Each row of a before or after table is a point. The points were changed in one or more steps. Then noise was added and the rows were shuffled. The steps act on how far a point lies along the listed directions, d1 being the first. Write out the steps. A step turns or swaps two directions, mirrors them in a line or flattens them onto one, adds a multiple of one to another, or multiplies one. Angles are multiples of 10 degrees, from the lower direction toward the higher: turns from -170 to 170, lines from 10 to 170 but not 90. Use the fewest steps. Two steps may share a direction if one is a turn and the other turns, adds or multiplies; they go together, in the order done. Otherwise the lowest direction goes first.
(in the rows, 128 means zero)

Directions:
(1): [131  77]
(2): [ 77 125]
Before:
[[ 99 113]
 [ 85 147]
 [188 165]
 [102 171]
 [155 112]
 [ 76 132]
 [143 140]
 [179  68]]
After:
[[157 193]
 [152  87]
 [142  82]
 [111 153]
 [116  94]
 [ 66 171]
 [175 113]
 [141 139]]
Steps: swap d1 and d2

Directions:
(1): [153  73 145]
(2): [154 156 178]
(3): [179 141  94]
Before (13 x 3):
[[154 164 137]
 [119 146 104]
 [ 86 103 139]
 [130 104 152]
 [131  80 158]
 [144 104 117]
 [131  66 158]
 [135  65  95]
 [161 132 134]
 [156 150 126]
 [163 129 150]
 [114 170 104]
 [116 111  80]]
After:
[[133  89  88]
 [ 81  22  90]
 [148 202 161]
 [124 114  83]
 [137 162 133]
 [153 118 125]
 [160 126 117]
 [ 69  96 136]
 [170 175 157]
 [ 95  43  98]
 [167 155 134]
 [105  34  35]
 [108  85 121]]
Steps: add -1.5 times d1 to d2; multiply d3 by 1.3

Directions:
(1): [ 95 191 114 122]
(2): [ 69 105 162 126]
(3): [137 145 159 191]
Before, 10 rows:
[[110  66 118  75]
 [132 187  58  70]
 [159  94 142 174]
 [137 100 179 170]
 [158 159 131 167]
 [219  90  68  64]
 [124 201 109 129]
 [115 111 123 127]
 [172  93 132 136]
 [134 113  90  93]]
After (10 x 4):
[[190 143  95 148]
 [139 174 147 201]
 [ 98 152 146 138]
 [ 80 114 157 122]
 [100  88 134 121]
 [122 107 150 141]
 [116  94 127  74]
 [139 127 108 133]
 [157 139 185 226]
 [150 141 126 175]]
Steps: multiply d1 by 0.4; turn d2 and d3 by -130 degrees

Directions:
(1): [163 133 132  57  99 100]
(2): [ 78 126 102 136 103  65]
Before:
[[ 80 128  93 163 119  63]
 [137 149 146  62  94 129]
 [183 119 145  59 109 126]
 [109 140 100 111  75  25]
 [115 120 149 182 166 209]
 [190 129 127  46 125 146]
 [133 120 120  94 120  98]
 [ 99 145 161 145 138 139]
 [161 131 153 103 131 167]
 [ 69 142 113 149 100  90]
 [130 124 149 175 162 188]
 [ 86 130  89  94 106  51]]
After (12 x 6):
[[ 80 118  98 201 167 155]
 [129 148 168 104 127 135]
 [ 83 108 119 202 147 135]
 [178 129 162 108 143 185]
 [ 61 141 126 168 122 134]
 [117 148 125  82  81  85]
 [182 128 167  88 140 204]
 [118 128 143 164 147 170]
 [ 80 129  88 103 108  51]
 [142 135 109  77  97  58]
 [ 99 117 112 142 133 102]
 [ 92 138  96 135  82  26]]
Steps: mirror d1 and d2 in the line at 70 degrees

Directions:
(1): [160 215 154 128 141 110 123 156]
(2): [137 124 144  94  72 146  54 138]
(3): [127 136  97 132 128  52  93  78]
(4): [101 148  76 195 117 148  99 158]
Before:
[[134 149 154 122 145 147 174 135]
 [138 142 133 121 130  91 105 107]
 [138 131 132  92 138 149 171 140]
 [137 127 169 117 134 182 176 183]
 [126 142 144 126 137 102 120 111]
 [116 107 149 132 149 192 166 173]
 [162 122 185  87 151 136 161 123]
 [ 80   7  55 153 161 103 175  59]
 [129  94  87 159 164  89 169  91]
 [106 101 101 127 128 101 128 101]
 [130 129 139 120 123 125 128 124]
 [113  97 100 146 135 107 138 102]
 [139 144 128 138 143  99 142 124]
 [125  81 138  99 124 132 156 148]]
After (14 x 8):
[[110  98  99 154 134 126 142 117]
 [127 143 141 128 137  96 116 108]
 [113 109 144 140 148 200 165 180]
 [137 140 132 119 132  84 105 101]
 [131 128 142 119 124 124 128 123]
 [135 133 125  97 136 148 166 143]
 [131 153 142 133 143 141 164 133]
 [138 147 117 148 142  92 134 123]
 [161 124 180  90 149 129 157 120]
 [ 71  10  56 177 156 164 189 108]
 [137 128 164 120 135 177 171 181]
 [105 103 103 130 127 117 132 112]
 [124  82 143  99 123 146 163 158]
 [119  99  76 183 160 109 165 112]]
Steps: add 0.5 times d1 to d3; add -0.5 times d2 to d4

Directions:
(1): [ 62 161 172 185 111 163 166 118 126 157 129]
(2): [ 55 120 114  86 145  80 116 103 158 151 178]
(3): [144  97 134  90 163 188 168 122 191 163 115]
(4): [139 138 148 127  84  75 183 118 188  83 108]
(5): [135 172 139  92  91 147 123 210 144 137 176]
(6): [ 98  90 187  92 154 143 144 148  92  61 135]
Before:
[[137 177  90 112 134 159  97 126 148 210 134]
 [104 172 145  97 155 158 161 142 178 170 142]
 [160 112  89 104 141 155 145 122 170 175 132]
 [ 77 146 132 101  90 101 124 144 163 130 168]
 [107 121 176 128 113 107 202 103 156  70  86]
 [ 86  88 137 116 153 121 119 124  71 120 118]
 [182 122 166 160 124 206 172 146 127  90  59]
 [ 79 151 172 190 132 164 166 114 108 131 125]]
After, 8 rows:
[[ 87  94 136 111 151 125 114 139  72 121 126]
 [136 166 184 149 137 154 160 149  89  81  95]
 [211 144  81 169 105 150 128 133 124 160  99]
 [124  86 179  82 172 218 185 138 182 121  99]
 [ 98 140 153 144  77  90 125 138 112  80 130]
 [ 94 130 205  99 113 140 201 162 139  53 123]
 [160 172  97 152 124 147  96 107 111 173  93]
 [ 24  99 242 121 175 190 194 145  82  55 145]]
Steps: add 1.5 times d1 to d6; mirror d2 and d3 in the line at 130 degrees; flatten d4 and d5 onto the line at 20 degrees

Directions:
(1): [184  90 116 170  73 146 137 184 129 140 180 131]
(2): [115 132 143 120 134 117 198 196 156 107  89  75]
Before (8 x 12):
[[104 131 155 115 135 105 164 147 130 115  84  86]
 [131 101 146 159 101 135 132 131 137 114 154 117]
 [184  79  98 174  79 134  42  87 107 160 229 195]
 [145  85 134 157 100 131 174 204 133 107 130 104]
 [158 110 133 177  98 104 150 171 117 126 167 114]
 [200  96 115 171  66 153 106 162 130 139 192 155]
 [ 90 153 120  77 172 121  95  58 120 128  85 144]
 [146 132 109 123 119 159  68  69 101 154 159 177]]
After (8 x 12):
[[128 104 145 133 121  98 229 249 182 104 101  63]
 [166 113 124 141  94 148 176 204 142 125 140 102]
 [193  84  94 155  76 158 103 136 120 154 180 156]
 [122 128 140 125 127 123  79  72 100 142 120 145]
 [100 123 157 135 141 117 135 104 139 102 125 105]
 [108 158 152  97 152 107 187 179 165  89  68  81]
 [ 86 155 150 123 165  78 161 122 123 104  90  99]
 [ 69 137 139 102 180 115 130  85 119  96  77 131]]
Steps: turn d1 and d2 by 130 degrees

Directions:
(1): [ 99 161 182 159  93 125  98 177 161 152 143 176 167  79]
(2): [136 166 111 209  88 122  97 118 102 167  73  98 106 158]
(3): [134 104 150 132 124  35 101 129 139 153 189  80  93 125]
Before (10 x 14):
[[115 151 145 152 113 138  97 148 134 139 113 149 145 123]
 [162 101  78 125 164 141 146  92 104 106  94  99  84 162]
 [126 140 151 147 111 129 123 158 143 138 132 144 143 102]
 [143 133 119 117 138 112 134 115 145 111 109 116 123 133]
 [131 138 105 111 129 150 140 120 104 114 109 138 125 129]
 [162 114  57 108 158 132 148  85  91 101 100  84  87 185]
 [144 134 132 139 116 135 112 141 127 146 139 161 149 123]
 [141 128 118 116 137 170 133 110 122  98 102 143 155 134]
 [136 128 113  92 134 122 139 104 118 128 114 111 116 138]
 [105 120 158 121 118 119 113 163 167 136 175 166 150  93]]
After:
[[163 108  77 129 141 131 154  94  95 122 100  84  90 172]
 [ 87 146 212 130 114 139 103 212 199 124 175 233 190  25]
 [ 75 171 227 111  99 131  90 238 212 127 200 250 215  19]
 [129 146 147 128 125 114 118 141 168 121 123 143 145 103]
 [127 144 139 139 117 171 113 129 137 111 102 161 172 115]
 [160 110  54 163 127 113 128  75  86 143  92  59  63 204]
 [167 114  89 124 136 139 129  99 101 130 119 116 115 168]
 [151 104  78 104 162 143 138  89  98 105  99  97 102 180]
 [109 154 168 110 104 118 114 156 155 149 134 162 157  81]
 [115 150 133 117 114 153 127 146 126 123 116 166 152 100]]
Steps: multiply d1 by 2; turn d1 and d2 by 160 degrees

Directions:
(1): [151 116  76 148 103 179 121  69 141  91  69 153 153  88  76 133  78 137]
(2): [196 151  89 162  79 131 112 120 189 161 159 109  49 149 132 148 132 120]
(3): [113 106 158 160 186  69 181  59 163 148 143 158  96 106  94 151 129 156]
Before (8 x 18):
[[120 120 176 118 172  59 166 146 138 167 184 109  80 148 138 128 166 129]
 [143 153 144 119 132  84 119 181 149 184 189 129  59 154 158 139 167 109]
 [147 126 125 128 117 125 113 115 163 138 128 120  83 133 134 127 142 133]
 [130 146 141 124 114 100 124 180 115 165 187  97  89 173 153 128 168 125]
 [118 130  89 130 123 163 130  80 129  90  98 161 169  81  86 135 102 130]
 [195 150  95 156  71 139  90 128 192 152 146 123  70 135 131 150 134 121]
 [162 144 137 160 129  87 152  98 186 160 170 132  48 135 113 149 146 143]
 [141  82 113 145 169 117 160   7 180 127 100 163  97  80  60 172  97 157]]
After (8 x 18):
[[147 107 119 142 138 116 163  85 155 128 118 130  96 108  79 135 109 139]
 [198 156  89 151  76 146 110 116 176 133 144 115  59 138 117 140 132 126]
 [ 99 147 116  92 102 165 109 173  89 106 128 120 174 129 156 119 141 100]
 [153 123 113 132 107 134 105 114 169 134 123 117  77 137 138 135 146 131]
 [161 137  83  63  64 210  56 176 101 112  98  82 148 149 164 121 119  88]
 [163 131 103 162 134  97 142  82 195 172 147 167  55 106  90 160 121 133]
 [146 110 123 172 147  91 154  76 166 156 157 141  71 125  80 155 130 145]
 [205 153  94 162  65 123  98 126 206 170 161 119  42 153 134 156 149 116]]
Steps: turn d1 and d3 by -120 degrees; multiply d1 by 0.4; multiply d2 by 1.3

Directions:
(1): [177 148 144 222  92  93  75 115 131 186 117 137 142 170 113  94 149 113
 164 118]
(2): [113 136  82 181 165 208  76 135  94 133  70 116 114 142 157 183 105 104
 110 142]
(3): [153  85  44 131 139 108 142 127 122  91 111 137 180 187 117  77 150 138
  72 168]
(4): [137 156 123 145  86 104 148  96 143  79  79 151  91  72 194 104 158  73
 127 179]
(5): [142 114 180 157 131 132 197 107 120 193 116 166 124 138 153 155 130 142
  30 127]
(6): [ 65 220 116 116 105 120 134 154 103 137 139 168 164 174 178 137 157 180
 142 146]
Before, 11 rows:
[[143 109 140 137 135 147 123 124 129 138 119 125 129 126 121 142 104 135
  105 124]
 [120 121 100 110 146 152 129 128 124 106 118 130 139 126 151 142 120 128
  115 145]
 [128 120 118 133 148 157 115 140 125 132 102 123 120 124 126 142 128 129
  127 134]
 [ 95 138 108  98 153 169 120 143 114 116 138 117 122 131 125 159 108 148
  119 122]
 [109 136 132 122 150 146 122 145 120 135 132 121 132 137 134 147 111 146
  126 120]
 [126 123 151  91 125 107 165 126 137 114 156 124 109 109 110 121 127 133
  157 114]
 [142 117  98 140 150 129 133 126 119 117 128 136 154 161 122 124 129 131
   96 145]
 [120 144 175 137 109 126 161 113 133 146 114 156 112 104 170 145 131 113
  112 137]
 [136 106  89 148 131 145 114 119 116 110 102 135 136 139 143 125 137 123
  110 149]
 [134 109 122 114 124 118 134 124 132 136 141 132 129 144  97 120 124 148
  115 114]
 [106 142 120 129 145 157 106 128 121 136 128 117 123 120 122 155 114 134
  149 102]]
After:
[[126 122 148  97 131 125 140 137 143 123 131 125 116 101 117 124 134 137
  146 125]
 [109 118 137  84 149 129 152 143 133 114 150 120 132 120 124 132 113 152
  119 120]
 [122 130 151 125 116 115 175 120 129 142 123 163 142 137 159 128 139 136
   88 144]
 [121 117 120  92 131 110 147 122 141 113 153 124 140 119 105 112 130 146
  135 109]
 [144 113 157 123 121 128 135 118 141 131 128 128 121 107 122 131 110 132
  117 124]
 [122 150 154 139 142 147 110 128 124 136 138 122 112 112 130 162 111 116
  151 116]
 [ 87 125 131  42 153 157 160 137 134  85 150 122 119  80 151 163 106 141
  129 130]
 [ 72 113 118   6 163 157 181 146 132  67 171 112 114  86 119 155 101 162
  103 123]
 [119 140 155 129 111 135 107 122 130 130 134 128 108  97 139 142 129 124
  170 117]
 [130 114 115 135 133 149 116 121 123 136 115 127 110 132 115 144 114 128
  114 119]
 [115  95  76  92 165 155 173 130 112  80 113 125 123 134 133 139 121 130
   87 151]]
Steps: multiply d1 by 3; turn d2 and d3 by -140 degrees; turn d3 and d5 by 20 degrees; multiply d4 by 0.7; turn d4 and d6 by 30 degrees

Directions:
(1): [ 87 144  98  86 140 121  73  96 152 132 144 185 153 145 122 137 212 163
 108 132 155  65 122  64]
(2): [175 115 118 157 178 163 109  22 121 103  79 151  97  76 162  75 120 123
 106 156 145 129 124 123]
(3): [ 93 137  58  94 129 111 133 144  65  52 105  66 125 119 104 109 132 146
  61 111 167 170 135 116]
(4): [114 150  69 139 141 103 240  90 123 173 150 133 156 141 150  71 165 144
 122 107  82 116 139 156]
Before:
[[191 104 171 209 178 174  85   8 197 168  93 233  96  84 184 123  90 111
  162 174 125  75 109 140]
 [181 111 166 141 138 173  76 114 142 116 111 142 109  93 140 156  99 109
  150 156 157 135 125 113]
 [116 137 106 148 132 113 211 125 126 118  99  91 126 121 122 116  88 119
  104 147 112 165 128 157]
 [125 113 122 156  86 115 196 141 101 135 121  97 131 122 126 119  97 143
  143  95 133 161 157 177]
 [ 94 164  43  77 134 117 150 131  71 111 118 107 136 152 102 105 160 154
   70 115 150 143 138 101]
 [ 94 148 132  94 113 119  67 158 103  75 136 112 114 116  78 148 160 147
   77 144 150 130 132  71]
 [172 106  99 152 157 150 158  68  88  75  63  82  88  73 142  63  84 102
   84 146 154 176 123 154]
 [127 124  95 121 143 130 153 100 126 100 119 136 147 112 128 120 160 141
   95 126 131 144 131 107]]
After:
[[202  88 178 198 184 195   7  12 167  94  51 205  63  53 170 136  58 104
  131 191 179 108 103 118]
 [121 138 118 154 135 116 208 110 150 147 112 121 133 128 133 119 102 120
  122 151 102 140 126 154]
 [126 115 137 157  85 115 188 137 120 159 131 121 137 130 132 126 108 144
  157  98 125 141 153 171]
 [180 108 139 138 138 171  90 119 103  72  90  98  96  78 133 138  77 108
  120 146 172 173 129 123]
 [184 110  90 170 173 153 191  27  98 101  65 104  93  69 163  34  99 103
   89 150 136 164 125 164]
 [131 125  98 127 147 131 160  83 143 124 128 158 151 112 137 114 171 143
  106 128 119 129 132 108]
 [ 98 172  45  94 140 110 192 103 103 169 143 147 157 167 121  90 189 157
   98 114 113 109 139 110]
 [ 88 158  97 102 116 102 140 153  86  87 145  93 124 122  85 115 162 151
   69 128 126 144 142  99]]
Steps: add 0.5 times d4 to d1; turn d3 and d4 by 50 degrees; multiply d2 by 1.3

Directions:
(1): [151  50  86 151 100 141  96 217 147 120 136 144 149  98 173 115 139 163
  78 192 165  92 121  96 126 136 113 134 159 129 111  53]
(2): [146 155 127 152 120 109 148 105 139 210 145 135 102 174 142 102 127 148
 138 166 142 139  77 116 200 114 205 171 130 223 114  97]
(3): [134 113 124 111 150 154 123 136 102 119 164 118  47 100 136 203  77  82
 181 167 115 113  56 119 133  43 130 116 120  88 108  97]
(4): [121 169  81 106 156 114 143 105 136 164  97 175 104 183 207 142 137 151
  94 152 169 178 163 183  72  63  99 139 155  93 116 119]
(5): [ 60 118 114  69 122  92 150 206 196 134 136 122  88 119 115 118 117  79
 165 122 202 143 132 136 118 138 154 118 160 153 208 151]
(6): [ 99 149  85 141 147 143 155 100  98  92  98 169 114 147 157  60 166 110
 139 167 121  72  45 116 149 140  54  76 131 151 177 157]
Before (8 x 32):
[[145 146 110 120 144 148 120 102  98 113 124 141  95 129 137 136 120 127
  136 153  96 100  87 130 113  77  92 106 130 104 125 128]
 [ 99 160 140  94 133 109 166 109 137 126 101 113 137 150 103 132 116 127
  137  71 137 163 185 145  95 134 134 142 128 117 155 167]
 [127 131 125 115 120 123 140 137 146 139 146 119 127 144 117  98 133 124
  133 147 138 103  88 114 168 153 145 124 120 189 150 127]
 [ 98 167 152 117 133 116 165  72 124 134 131 115 107 145  84 135 116  81
  184  92 117 143 100 142 127 108 152 128 114 135 150 183]
 [133  96 135 136 107 139 124 148 117  95 107 116 153  99 137 129 128 135
   98 119 131 107 153 128 102 157 103 115 125 109 125 109]
 [113 138 126 115 127 117 122 143 156 134 115 125 163 147 149 102 140 133
  118  91 155 146 173 133  90 140 113 126 131 101 145 147]
 [142  97 126 113 124 132 102 175 149 158 144 127 114 119 151 169 109 149
  117 160 155 139 129 133 118  85 148 145 146 121 115  77]
 [ 95 117  99  72 167 137 125 150 144 106 110 127  92 120 139 196 120  88
  138  98 136 143 160 144  61  83 106 124 126  52 139 147]]
After:
[[158 140 113 118 160 169 114  94  67 110 157 130  38 104 136 193  81  95
  174 181  67  85  21 116 129  16  93  94 120  76  99 105]
 [104 172 134 121 116  90 140 117 177 162  94 135 211 178 141  39 179 153
  102  61 160 167 208 140 100 195 127 139 142 149 171 189]
 [ 98  84 125 106 117 142 130 172 131  60 134 116 114  80 109 170 109  71
  159 116 139 105 115 118  70 108  88 100 133  47 149 143]
 [ 82 152 107  51 192 145 156 117 133 138 130 120   2 133 138 231  82  40
  202 117 126 146  87 147 102  14 141 128 115  73 147 149]
 [137 127 125 102 145 132 117 145 145 180 162 129  52 130 157 202  81 115
  161 180 155 146  80 138 138  31 168 143 139 125 109  74]
 [137 155 162 139 112 112 154  73 113 152 102 110 143 148 113 106 136 146
  121  91 117 139 149 148 143 165 156 140 104 173 123 140]
 [ 87 139 123  99 116 104 162 137 164 105  76 124 185 147 111  92 146 153
   95  59 164 154 236 149  72 185 111 132 152 116 176 175]
 [123  98 116 109 109 125 125 182 160 117 140 117 152 121 115 102 142 126
  112 143 150  95 117 102 145 175 132 115 124 169 162 116]]
Steps: swap d1 and d2; multiply d3 by 3; turn d4 and d6 by 20 degrees; multiply d5 by 1.6
